Each row is a point. Each copy is the shape, with its points in the same order, stretched, turned, moved and blurred by noise. Some copies are also mirrored. Which?
In the rows, 128 means zero.

Shape, 9 rows:
[[139  88  90]
 [144  49 148]
 [ 82 182 155]
 [109  82 129]
 [154 115 110]
 [ 93  46  96]
 [162 155 136]
 [112 164 111]
 [105 119  78]]
Copy 1 (9 x 3):
[[152 155 116]
 [174 124 199]
 [ 40  80 161]
 [125 140 175]
 [146 118 119]
 [137 189 166]
 [128  73 122]
 [ 81 109 110]
 [106 160 101]]
Copy 1 is: mirrored
Copy 2:
[[140  95 171]
 [ 93 100 205]
 [129 215 100]
 [126 126 185]
 [123 115 138]
 [149  94 224]
 [106 151 103]
 [144 166 108]
 [167 123 155]]
Copy 2 is: mirrored
Copy 3:
[[118 132 178]
 [ 89 145  97]
 [191 113 109]
 [127 150 139]
 [128 112 143]
 [114 180 182]
 [147  86 102]
 [174 106 155]
 [154 138 198]]
Copy 3 is: mirrored

Shape:
[[ 96 168 131 126]
 [187  95 171  89]
 [110 132 166 171]
 [112  76 107 120]
 [ 71 124 148 134]
 [ 88 161 104 167]
 [ 95 166 142 127]]
Copy 1:
[[ 99 172 134  84]
 [223  48  70 161]
 [150 158 154 134]
 [127  75 159 121]
 [128 130 176  77]
 [ 59 199 162 111]
 [115 169 136  81]]
Copy 1 is: only turned
Copy 2 (7 x 4):
[[124  97 158 163]
 [131 159 159  61]
 [ 91 127 137 146]
 [169 174 108 112]
 [120 136 148 166]
 [127  96 121 173]
 [117  96 159 167]]
Copy 2 is: only turned
Copy 3:
[[116 149 163 159]
 [199 199  49  92]
 [106 158 140  89]
 [ 94  97  88 109]
 [ 76 149 127 125]
 [ 84  98 193 143]
 [114 161 156 155]]
Copy 3 is: only turned

Shape, 10 rows:
[[148 173  75 138 108 148]
 [107  79 123 121 115 125]
 [140 102  70 123  49 170]
 [156  81 172 132 177 171]
 [ 73 122 120 119 106 105]
 [166 141 148 131 125 169]
 [114 111  92 169 129  91]
 [108 135  92  67 167 137]
 [118 134 151 154 166 131]
 [159 154 107 102 195  68]]
Copy 1 (10 x 6):
[[100 113  97  92 123 114]
 [125 160 169 117 128 108]
 [ 62 137 124  61 169 108]
 [206 206 164  74 127 135]
 [115 128 178 145 128 116]
 [152 153 118  85 131 157]
 [122 121 161  95  96  73]
 [133 194 121 143 126 112]
 [185 139 154 117 121 113]
 [148 183 113 144  42 120]]
Copy 1 is: only turned
Copy 2:
[[170  43 123 105  88 128]
 [106 137 113 102 125 147]
 [160  63  33  48 133 115]
 [ 99 109  76 200 111 149]
 [111 170 152  73  93 134]
 [147  88  77 167 112 112]
 [102  93 195 107 107 140]
 [165 111 124 115  78 203]
 [ 99 128 156 165  70 134]
 [156  83 229 179 142 184]]
Copy 2 is: mirrored

Shape:
[[109  75 146 125 139 102 144 104]
 [184  99 142 147  88 141 132  91]
 [170 151 185 141 145 151 138 126]
 [143 166 150 104 115 145 193 174]
 [193 160  90  87 178 164  89 138]
 [114 174 182 140 177  92 146 110]
 [175  84 157 166  88 144 110 146]
 [111 175  80 170 177 165 149  68]
 [ 98  78 125 135  72 151 117  96]
 [126 142 156 133 159  88 127 142]
 [118 110  89 176 147  97 143 163]
 [107 153 171  88  88 108 164 131]
 [122  83 143 112 120  84  90  95]
 [148 104 153  98 126 153 147 166]]
Copy 1 (14 x 8):
[[146 143 124 146 173 184  98 106]
 [193  65 144 122 150 130 102 104]
 [101  60 151 124 128 140  87 110]
 [113 127 127 169  60 146 122 108]
 [145  98 161  80 114 124 180 158]
 [ 42 104 115 106 146 155  87  85]
 [178  99 154 115 107 141  59 127]
 [119  65  35 111 168 103 141 184]
 [194 135 125 155 154 107  91 121]
 [ 79 136 129  99 122 164  83  94]
 [142 154  82 105  98 161  93 161]
 [103 150 139 165 104 122 118  50]
 [151 153 163  99 180 145 104  81]
 [154 146 157 166  98 170 111 128]]
Copy 1 is: only turned
Copy 2 (14 x 8):
[[202 174 120 150 161 161 137  86]
 [133 113 168 215 102 162 107 120]
 [ 93 107 193 157 112 177 154  94]
 [144 134 142 136  72 197 194 146]
 [ 33 135 139 167 123 172 135 209]
 [124 134 184 129 170 104 208  53]
 [140 131 153 160  70 167  78 121]
 [116  61  53 176 209  85 187  94]
 [225  87 105 172 152 162  89 137]
 [127 172 164 122 136 115 168  95]
 [153 179  49 119 117  89 163 115]
 [198 131 184 147 121 164 176 133]
 [170 167 170 162 158 128 107 119]
 [163 157 142 129  88 225 129 153]]
Copy 2 is: mirrored
